Each row of a before or after table is a point. One or more steps were done to the points. Then noise was added and the rows were shuffled. The steps act on columns, c1 being the first. Write out the steps. A step turns or swaps two columns, mirrors them in a line or flattens them onto one, adds a multiple of one to another, or multiplies or shifts one. Angles are multiples of 10 degrees, from the lower column toward the higher: turns from -170 to 170, lines from 10 to 170 but not 90. Use the fewest steps. Two steps may share a column if one is a turn and the other turns, adds or multiplies; they go together, in the order done. Otherwise the lowest column goes first.

Before (14 x 3):
0:   5  10 -18
1:  23   2 -11
2:  -5   2 -11
3:   8 -27  37
4: -11   3 -19
5: -11  24 -12
6:  -9   0 -24
7:  -6  -7 -16
8:  12 -27  54
9: -28  -2   3
10:  -9  12 -17
11:   2 -22  59
12: -16  16   8
13:   4 -32  12
After (14 x 3):
0: -16 -22  -6
1: -12   6  23
2: -20   8 -10
3:  60 -67   2
4: -10   6  -5
5:  12 -97   4
6: -23  -1  -9
7:   3  -6 -28
8:   9  48 -16
9:  54 -81  11
10:  36 -81   9
11: -18  30   6
12: -12  72 -10
13: -17  36  -9
Steps: swap c1 and c3; multiply c2 by 3

Before, 10 rows:
0:  10 -33 -30 -22  -3 -38 -18 -55
1: -55   3  47   1 -41  22  53  22
2: -29  11  46   5 -54   3   6  46
3:   2  -1  12  19  47 -23 -28 -39
4:  35   5  -7   4  38   6 -25   7
5: -27 -29  64  40 -55  21  14  33
6:  17 -36  14  -3 -20 -36  53 -19
7:  12  12  -4  26 -34 -30  24 -36
8: -35 -34  -7  20 -44 -70  59  10
9:  22 -18 -56  21  39   3 -22 -44
After, 10 rows:
0:  23  47  28 -14  27 -30 -24 -44
1: -54 -27 -27  82 -12  47  54  24
2: -36  35  -7  73 -82 -14  59  12
3:  18  24 -22 -30 -40  -8  55 -19
4:  12  -6   8   9 -44   5  22 -37
5:   2  -5  -6  15  17 -52 -27 -38
6:  10  44   9 -36 -31 -21 -19 -56
7:  35  -3   6 -46  26 -25 -25   6
8: -25  -8 -46  83 -22  55  15  34
9: -29 -34 -23  46 -35  44   8  49
Steps: add -1.5 times c1 to c4; turn c2 and c3 by 150 degrees; multiply c3 by 0.7; turn c5 and c6 by -50 degrees

Before (12 x 12):
0:  37   5  14  32 -58  30 -12 -22 -46 -26   0   5
1:  -2   4 -36  33 -58   0  23  35  41 -60 -44  17
2: -18 -26  -9 -29 -26  26  51  31  -4 -64 -44  41
3: -19   6  29  43  33   0  32   5  39 -90 -18  34
4:  29  56  -2 -14  -4  29 -10  -5  22 -52 -84 -14
5: -13  25 -39 -47 -16 -64 -19 -48  45 -35   2  44
6:  49  -7   4   8  16   0  13  22  44   5 -36  19
7:   2 -32  59  25 -41 -15 -23 -64  16 -31  19  -1
8: -16  47 -18 -31 -21 -37  20 -14 -46  -5  21 -35
9:  29  -2 -30 -46  12 -79   1 -25  28 -59   0  18
10: -27 -28 -15   9  13  18 -21 -11 -59 -57   6 -16
11:  22 -38  35  37  22 -12 -16 -70  -2  -4 -66  20
After, 12 rows:
0:  28  -1 -65 -20 -43 -80  -3 -26  28  19  19  19
1: -19 -33 -83 -25  47   1   7   5  39 -45   1  34
2: -16 -19  -7  15 -34 -37  47 -14 -46  16  41 -33
3:  -2 -23 -66  63  22  -1   4  36  42  25 -24  17
4: -19 -50 -65  20 -32  26 -28  30  -4  -3 -24  41
5:   3  22 -21  44  18 -14 -32 -64  15 -64  39  -2
6:  29   9 -51   1 -14  28  56  -6  22  -6 -63 -13
7: -11  19 -42   9 -49 -64  25 -47  45  32  21  43
8:  21  15   3 -14  40 -13 -38 -70  -3 -36 -46  20
9:  49 -14   5 -14  11   0  -7  23  44  -4 -16  19
10:  36  12 -22  62  20  31   4 -23 -46 -19  20   7
11: -27  21 -58 -11  11  17 -28 -11 -59   4  25 -16
Steps: turn c2 and c7 by 90 degrees; turn c3 and c10 by -80 degrees; turn c4 and c5 by 80 degrees; shift c11 by 20

Before (8 x 20):
0:  22 -24 -31  32   8 -43  10 -18 -26   2  -3 -14 -20 -33  -1  23 -11  14  30  22
1: -14   4   7  39  59 -19 -34  -2  18 -14 -13   5  14 -22 -22  24 -32  -8  28 -15
2:   6 -21 -22  26  24 -12  16  35 -11 -18 -35  -2 -58  -6 -33 -33  16 -32   4 -16
3:   4  23 -55 -10  15 -41 -33 -47  19  17 -11  -1  23 -46  -1 -10  45  60 -10  17
4: -19 -64   4  34 -25   1   3 -32   9  40 -14 -30  11 -22  30   5 -25   0  20  -4
5: -30  -4  57 -13  16  13  33 -23   4  19 -51 -32  19  11 -48  -9 -12  17   1 -42
6: -14 -17 -38  48   8 -15  32  -3  47  21 -15  17   8   0 -21 -43   0  18 -27  15
7: -17   2 -52 -17  -9 -22   5  58  18   5   8  13 -45 -19   6  20  17   9  20   1
After:
0: -19 -63   5  33 -40   1   2 -32   9  40   3 -32 -11 -23  30  -1 -24   0  20  -3
1: -17   1 -51 -16 -13 -22   4  57  19   5  -4  14  36 -18   6 -35  16  10  21   0
2:   5  24 -55 -10  23 -40 -32 -47  20  17  11  -5 -17 -45  -1  17  45  60 -10  16
3: -29  -3  58 -13  26  12  33 -22   5  18  37 -48 -14  11 -49  16 -12  17   1 -41
4:  21 -24 -31  33  12 -43   9 -17 -26   2  -2 -16  10 -34  -1 -29 -12  14  30  21
5: -14   4   8  40  95 -18 -35   0  20 -14  14   0 -22 -22 -23 -18 -33  -9  28 -14
6:   5 -23 -22  26  39 -13  15  36 -11 -18  32 -14  66  -7 -33  11  17 -32   4 -16
7: -14 -17 -39  49  12 -15  33  -2  47  21  21  11   7  -1 -21  43   0  19 -27  15
Steps: multiply c5 by 1.6; mirror c11 and c12 in the line at 80 degrees; turn c13 and c16 by 160 degrees
